Each point is reached from the start by the listed moves, each made once or not at all, plus a little noise. Say if it took an odd or an even number of moves. Then give how often each move was made.

Moves:
(1): [ -3.0  -2.8 -18.9]
(2): [ 2.6 41.6 13.9]
Start: [ 13.5 -11.3  -9.2]
Points:
[ 15.2  28.6 -11.8] => even (1, 1)
[ 15.3 -12.5 -10.4] => even (0, 0)
[ 10.5 -14.3 -29.1] => odd (1, 0)

Moves:
(1): [-18.4   5.2  -8.6 -30.0  32.1  -8.4 -15.9]
(2): [  1.7  -0.2 -21.1  17.3   6.8 -16.9   5.0]
(3): [-20.0 -15.2   7.6  34.8  19.2  -3.9  -8.7]
(4): [ -2.4   7.3  16.7   6.7  -8.0 -24.4 -27.0]
Start: [-6.1 -1.5  1.0 -7.3 -5.9 -6.5  7.0]
Points:
[-23.3   2.5 -30.3 -18.1  32.3 -31.4  -3.0] => even (1, 1, 0, 0)
[-26.8 -16.3   8.4  28.2  14.9 -10.1  -1.4] => odd (0, 0, 1, 0)
[ -5.3   5.5  -2.6  17.2  -8.1 -49.1 -16.9] => even (0, 1, 0, 1)

Moves:
(1): [ -5.0  -1.0 -25.0   4.3   3.8   2.4  -4.9   8.4   6.2   5.8]
(2): [ 11.5  -2.9  -8.6   2.7   3.9  -2.5  11.8 -13.9 -30.3 -23.4]
(3): [-2.1  6.5  4.7  6.6 -6.5  3.0 -8.6  1.1 -9.5  8.0]
(4): [ 31.7   7.5 -16.4 -40.8  -7.5 -14.5  -7.2  -3.7   5.2  -3.0]
(5): [ 21.1   1.0   3.7  -4.3  -9.7 -20.3   1.8   0.7  -0.9  -4.5]
(6): [-14.8  -1.0  -2.6  -3.3  -1.6 -10.6   1.5  -6.3  12.3  -3.8]
(7): [-21.2   8.9   8.1  11.6  54.0  21.5  16.5  37.7  -7.9 -18.1]
(8): [ -9.7  -6.6   6.0  -8.8  10.7  13.5  -1.3  11.8  -6.1 -13.4]
Start: [ -4.9  -3.0 -10.0   4.8   7.9  -2.6   9.0   0.3  10.7   1.7]
Points:
[-33.6  11.6 -21.1  27.3  60.5  24.4  13.0  47.3  -1.1  -1.4] => odd (1, 0, 1, 0, 0, 0, 1, 0)
[  9.2   2.3 -27.1  11.3  -4.9 -16.7  -3.6   9.4   5.5  11.2] => odd (1, 0, 1, 0, 1, 0, 0, 0)
[ -8.6   6.1 -37.4 -29.0  69.5  20.9  13.0  54.1   9.1 -26.9] => even (1, 0, 0, 1, 0, 0, 1, 1)
[-21.8  -4.3 -24.0   7.5  16.9  17.2  -5.0  21.4   2.4   3.0] => odd (1, 0, 1, 0, 0, 0, 0, 1)

Moves:
(1): [ -1.2 -32.2 -17.4   7.2   7.6  -4.5  -2.8 -20.9 -13.8  11.3 -25.6   7.1
   6.0  16.0]
(2): [  5.8  -6.1  13.8 -12.7  -5.8 -12.8   0.7 -14.2  -4.9  -9.4  -8.6  -5.2
 -17.5 -10.1]
(3): [  4.8  -4.0   6.0   0.0  -5.0   4.7  -7.9   4.3  -0.6 -15.9 -21.3  -0.4
   9.6  11.0]
(4): [-11.2   2.1   8.2  -7.9   0.6  12.7  -0.4  -2.5  -3.1 -10.6   1.0 -11.4
 -15.6   9.5]
(5): [  4.2   2.8   5.9 -10.7   4.9   3.0 -13.3 -14.0  -4.3   9.6   6.0   4.3
   6.2 -18.0]
(6): [  9.7   0.2   8.6   5.0 -19.2  16.0   1.9  10.4  -1.3 -11.1  -1.0  -7.5
 -17.1 -17.9]
(7): [ -8.3   3.1  -9.7  -1.8   4.7  -7.1  -6.9  17.2   6.1  22.0   5.6   3.8
 -19.2  -7.2]
(8): [-20.6   5.1  -0.9   2.6  -8.7  -5.5  -1.7 -25.4  -3.6 -10.6  -8.7  26.2
  -2.6  16.4]
(9): [  6.4 -10.6   3.2  -5.0   6.2   4.7  -3.5   3.3   9.5 -21.4   9.7 -11.2
  -7.4  -9.7]
(10): [ 15.2  17.3  -8.3   2.2   2.9  -0.9   9.5 -24.5  -9.5   5.4 -25.8  -9.7
  13.1 -10.5]
(11): [ -7.8   6.2   4.9  -4.0  -5.0  26.2  15.0  -2.4  -5.7 -17.5 -10.4  -4.0
  -3.7 -15.0]
(12): [ 19.4 -12.3  17.4   8.8  28.6 -15.5   6.1  -0.2  22.9  -8.3 -33.4 -10.8
 -24.2 -13.4]
Start: [-18.5  -4.3  14.8   1.3  -2.8  10.6 -11.7  -3.8   6.6 -16.0  10.0  -2.2
  14.9  -0.6]
Points:
[-29.4  -5.2  39.9 -16.3 -18.3  41.8 -28.7 -31.6   4.4 -60.5  18.1  -1.9
 -22.2 -21.5] => odd (0, 0, 0, 1, 1, 1, 0, 1, 1, 0, 0, 0)
[-55.9  -3.6  33.8 -27.5 -10.7  29.0  -8.5 -27.6   4.4 -63.6  -0.7  -2.9
 -50.2 -15.9] => even (0, 1, 0, 1, 0, 0, 1, 1, 1, 0, 1, 0)
[  3.9 -30.5  22.3   6.2  23.4  42.3   8.2 -24.8  10.3 -45.9 -69.4 -46.8
 -52.1 -47.4] => even (1, 0, 0, 1, 0, 1, 1, 0, 1, 1, 1, 1)

Moves:
(1): [ 11.8  -4.8 -18.0  -3.1  13.9  -5.5  -3.7  12.2 -11.1  12.5  12.2   8.7
 -21.0   6.9 -10.4   8.8  -6.4  -0.6  -4.0  10.1  -6.8]
(2): [  9.2  11.2   2.9   0.8  -7.5  -3.5  13.3  13.7  -3.7  21.2   9.3  -0.4
  -7.5  -2.8  -1.1 -16.0  24.9   1.8  -6.6  -7.7 -14.3]
(3): [ 15.0  13.5   6.6   0.0   7.0 -10.2   9.9  -5.9 -17.9 -11.5  15.4  -8.0
  -4.4  14.1  -0.7 -21.5 -13.2 -12.4  -1.6  -0.1  18.7]
(4): [  9.7 -15.2   7.9  -8.8   5.4   6.8   5.8 -19.0  -7.3   3.2  -0.3   7.6
   2.6 -16.7   8.4   2.7  13.3  11.5  -4.1 -10.4  24.3]
(5): [ -5.6   6.3  -7.1   8.3 -10.9  24.0  -3.9 -25.1  15.4  -2.8   2.0  14.6
  -7.8 -10.9  -7.7  -6.8  -2.7 -16.1   7.9  -9.3  12.5]
(6): [ -6.7  10.4   2.2   0.1 -20.5  13.4 -26.3  -2.9  -4.6   9.9   5.2  -7.9
  17.7  19.6   8.6 -17.8  23.0  17.1   4.7  -8.8  16.8]
(7): [  7.5  -9.6   5.2   9.3  -9.2  16.6   1.2  17.8  -5.3 -13.2  13.4   6.6
   7.4  -4.6  -4.2  -1.0 -11.1   2.4   3.8   0.9  10.1]
(8): [  1.3   4.2  13.6  11.1  13.9  -0.1  -9.9  19.8  -5.6  -7.6  19.3 -13.8
  -2.1  12.8  -8.2  12.7   3.8   1.6  16.7   1.6 -10.5]
(9): [ 18.0   5.9  -7.0  10.7  -8.5   8.3  -7.3   8.4   8.9  -1.6  -2.6   3.0
   6.4  -1.0  -7.5   5.0  -3.6 -10.4   0.9  10.8  -9.2]
(10): [  6.8   7.0 -10.7  -7.1  -8.2  12.5 -17.2  -9.9  -9.2  -3.3  -7.5 -15.0
  -2.6 -13.2 -17.2   6.9  11.9   0.3  -1.9  -2.7  -3.4]
(11): [ 14.9  -3.9  -2.6 -14.1  -3.0   1.8  -5.3   0.5   4.0  -8.9  -6.5   0.0
  11.3  11.9   2.7  11.7  11.9  -0.2  -2.2  10.3   5.2]
(12): [  1.4 -20.3   1.6  15.7  -2.9 -18.6 -15.0  -2.4  -2.0  -2.3  -7.1   4.2
  -1.8  -6.7 -27.6  -5.2  16.2 -16.6 -23.9 -17.9  13.7]
(13): [ 11.1 -15.7  -4.6  -8.3   8.2   2.6   4.7 -10.8 -10.9  -1.1  -0.2  -7.0
  -1.0  -6.1  22.0   0.2  -0.3  -1.1   0.6  -6.0  -0.2]
(14): [  6.8  -5.3  -6.0  21.2  -4.6 -12.4   2.2  -3.9   0.8 -11.9  -0.5   7.8
  -7.4   8.5  12.8  -3.6   1.6  -8.4   6.5  -2.6  14.2]
(15): [-16.8 -16.9 -17.1  -8.4   1.0 -21.1 -19.1 -15.5  -7.2  -9.0  15.7 -10.8
  11.9   1.9 -13.0 -17.2 -16.1   5.6  -3.5  18.4 -17.4]
(16): [ 11.4  14.9  -7.9  -1.4   6.0  -1.0 -19.8  14.5 -20.3 -15.5   5.0 -19.8
   1.5 -14.7  16.0  -4.4   8.1 -10.8 -16.0  -3.5   4.3]
(17): [  2.0 -11.3   4.1   4.3  12.6  16.3   1.1  -5.7 -17.0   4.4  11.2  17.1
   2.1 -24.6 -11.8  17.6   4.3 -18.9  -9.8  11.5   8.0]
(18): [ 15.0  15.3 -23.5 -13.1  10.5   8.2  11.9 -23.2 -20.1  14.1   3.3   8.5
  20.1  13.6 -26.7  -5.5  -0.8  -6.1  25.1 -11.6  10.1]
Start: [  0.8  -6.7   2.0   0.9  19.3  -6.1   9.2  -2.3 -11.0  -4.3  -2.0   1.1
   2.2   2.7  -3.9  10.3   2.6   4.7   3.1 -13.5  -3.2]
Points:
[ 40.1 -38.9 -23.7  15.7  16.1 -31.5 -39.3 -40.6 -93.0   8.1  53.0   3.9
  -8.8  -9.1 -54.0 -35.1  61.5 -14.2 -38.6 -21.2  50.8] => even (1, 1, 1, 1, 0, 1, 0, 0, 0, 1, 0, 1, 0, 1, 1, 0, 1, 0)
[  7.8 -16.0  13.6   3.5  15.2  41.3 -21.3 -40.2 -25.4  -5.2  21.6  -3.5
  11.6   2.0  20.0  -0.5  39.0  18.5  28.2 -47.1  39.2] => odd (0, 0, 0, 1, 1, 1, 0, 1, 0, 0, 0, 0, 1, 0, 0, 0, 0, 0)
[ 59.6 -30.4 -43.9  38.0  15.3  -2.2 -77.8   0.6 -65.8 -18.1  61.6  -5.3
   5.5  -3.5 -29.4  -5.0  66.2 -52.5 -25.7  -6.8  13.8] => odd (1, 1, 0, 0, 1, 1, 0, 1, 1, 0, 1, 1, 1, 1, 1, 1, 1, 0)
[ 70.4 -10.8 -33.9  -0.4 -11.7  79.2 -35.4  -5.4 -46.3  11.9  35.0  20.9
   6.9 -23.1 -29.0  17.3  54.8 -20.1  -3.1  -2.8  21.7] => even (1, 1, 0, 0, 1, 1, 1, 0, 1, 1, 1, 0, 1, 0, 0, 0, 1, 0)
